Each point is reached from the start by the listed moves, each made 0, 1 or 2 times, or once backwards (-1), plus a little noise. Is the number of moves made odd or even? Then give how often each move was made.
In the rows, 128 means zero.

Moves:
(1): [125 132  96]
(2): [135 174 135]
Start: [114 117 148]
Points:
[121 215 133] -> odd (1, 2)
[108  66 170] -> even (-1, -1)
[106  81 108] -> even (1, -1)

Moves:
(1): [116 117 111 141 103 128 158 104 142 146]
(2): [131 149 132 139 126 128 125 140 125 126]
(3): [142 127 132 137 143 113 127 139 149 141]
(4): [111 125 130 128 118 143 133 131 125 130]
(5): [123 149 121 121 123 136 140 112 140 121]
(6): [130 133 141 148 134 143 152 131 128 142]
(7): [137 106 110 130 128 119 136 148 123 125]
(8): [129 138 119 144 127 120 134 136 134  91]
(9): [129 130 139 131 119 131 135 138 126 125]
Start: [133 124 126 142 123 140 136 138 122 128]
Points:
[127 220 180 166 115 180 151 155 107  60] -> odd (-1, 1, -1, 0, 1, 1, -1, 1, 2)
[123 102 142  91 101 160 103 182  72 109] -> even (-1, 0, -1, 1, 0, -1, 1, -1, 2)
[141 156 116 221 105 149 249 101 185 199] -> even (2, 1, 1, -1, 1, 2, 0, 0, 0)
[160 152 168 197 154 141 185 137 159 132] -> even (0, -1, 1, -1, 0, 2, -1, 1, 1)
[ 94 123  51 174  78 149 197 114 136  54] -> even (1, 0, -1, 1, 1, 0, 1, 2, -1)
[140  88  81 165 108  86 143 131 141  63] -> odd (1, -1, 0, -1, -1, -1, 0, 2, 0)

Moves:
(1): [123 125 132 119 127 123 140 139 130 134 134 119 130 128 133 133 117 124
 119 132 134]
(2): [132 108 127 122 129 130 122 130 131 129 134 139 129 125 127 128 121 135
 126 134 124]
(3): [138 136 137 132 136 120 134 133 133 126 107 128 128 124 122 130 124 153
 124 138 123]
(4): [144 117 132 142 116 130 124 136 129 137 135 138 120 107 131 133 126 127
 128 123 131]
(5): [122 112 117 132 126 128 137 136 130 118 134 125 128 135 128 126 124 123
 136 125 132]
(6): [127 116 126 126 150 146 118 125 135 127 125 134 133 129 116 128 119 123
 123 127 138]
(7): [107 132 130 112 132 135 122 127 131 124 127 124 132 125 124 136 118 130
 131 124 126]
(8): [132 119 121 129 137 128 129 130 117 137 131 128 140 119 124 123 135 117
 125 124 125]
(9): [125 118 126 129 139 137 130 118 129 141 123 123 142 127 119 122 122 124
 129 125 122]
(10): [138 128 121 109 116 127 121 155 119 136 120 121 120 146 138 123 154 137
 136 137 139]
(11): [140 129 128 124 126 129 123 138 123 127 125 128 137 136 137 119 124 122
 121 136 124]
(12): [123 114 125 144 116 120 133 132 137 133 132 135 138 115 112 129 132 123
 124 134 121]
(13): [126 120 129 118 127 138 136 122 121 132 114 143 135 121 143 126 135 134
 130 122 121]
(14): [130 121 118 116 119 136 131 129 115 136 129 135 123 126 130 113 140 127
 126 131 132]
(15): [116 131 116 121 116 131 131 121 127 123 126 111 124 140 131 144 126 113
 119 108 130]
(16): [141 138 130 124 131 131 123 121 127 123 117 138 128 145 124 114 137 124
 133 113 121]
(17): [131 136 126 105 141 136 125 118 131 128 116 133 135 118 118 133 128 135
 137 139 115]
(18): [144 121 142 133 125 139 132 118 142 114 124 135 144 117 131 120 123 141
 120 114 113]
Start: [127 139 130 121 140 139 133 126 140 134 123 148 132 121 110 121 139 128
 116 136 135]
Points:
[135  88 165 110 121 208 124 124 176 155  36 141 166  72 126 172 137 205
  95  59 117] -> odd (-1, 0, 2, 2, -1, 1, 2, 0, 2, 2, -1, 0, 2, -1, 2, -1, -1, 2)
[155 127  79  40 238 159 108 115 118 102 103 182 149 160  58  81 120 112
 131 159 113] -> even (0, 2, 1, -1, 2, 1, 0, 2, -1, -1, 1, -1, -1, 1, 0, 2, 2, -1)
[203  63 149 131 193 193 133  65 196 136  51 221 197  72  33  71 136 213
 104 129  58] -> even (-1, 2, 2, 0, 0, 1, -1, 0, 2, 0, -1, 1, 0, 1, 0, 1, 1, 2)
[ 55 161  96  49 215 198 103 111 118 133  77 103 139 160  83 135 107 120
 107 143 166] -> odd (-1, -1, 1, -1, 0, 2, 2, 0, 1, 0, 1, -1, 0, 1, 1, -1, 0, -1)
[144  99  76   7 138 183 109 160  83 147  66 158 107 144 128 121 208 180
 113 119 156] -> odd (-1, 2, 2, 0, 0, 1, 1, 2, -1, 2, -1, -1, 1, 2, 2, 0, 0, 0)
[157 131 166  78 202 157 139 128 194  86  76 159 197  77  71 114  84 233
 112 204  70] -> even (0, 1, 2, -1, 1, 0, 1, 0, 0, 0, 1, 0, -1, 0, -1, -1, 2, 2)
[150 184 102  48 146 154 144 105 146  95  13 142 124 187 109 131 180 183
 144 134  97] -> even (-1, 0, 2, -1, 1, 0, -1, -1, 0, 1, 0, 0, 1, 0, 2, 1, 2, 0)
[159  39 123 103 129 132 186 171 144 155 101 164 187  99 139 133 143 144
  83 124 105] -> even (2, 2, 1, 0, 1, 0, -1, 2, 0, 1, 0, 1, 2, -1, 1, 0, 0, 1)
[234  73 123  29 126 214 122 162 125 154  73 169 167 137 167  75 163 154
  92 130 122] -> odd (1, 1, 0, 1, 0, 1, -1, 0, 1, 2, 2, -1, 1, 1, 1, 0, 1, 2)
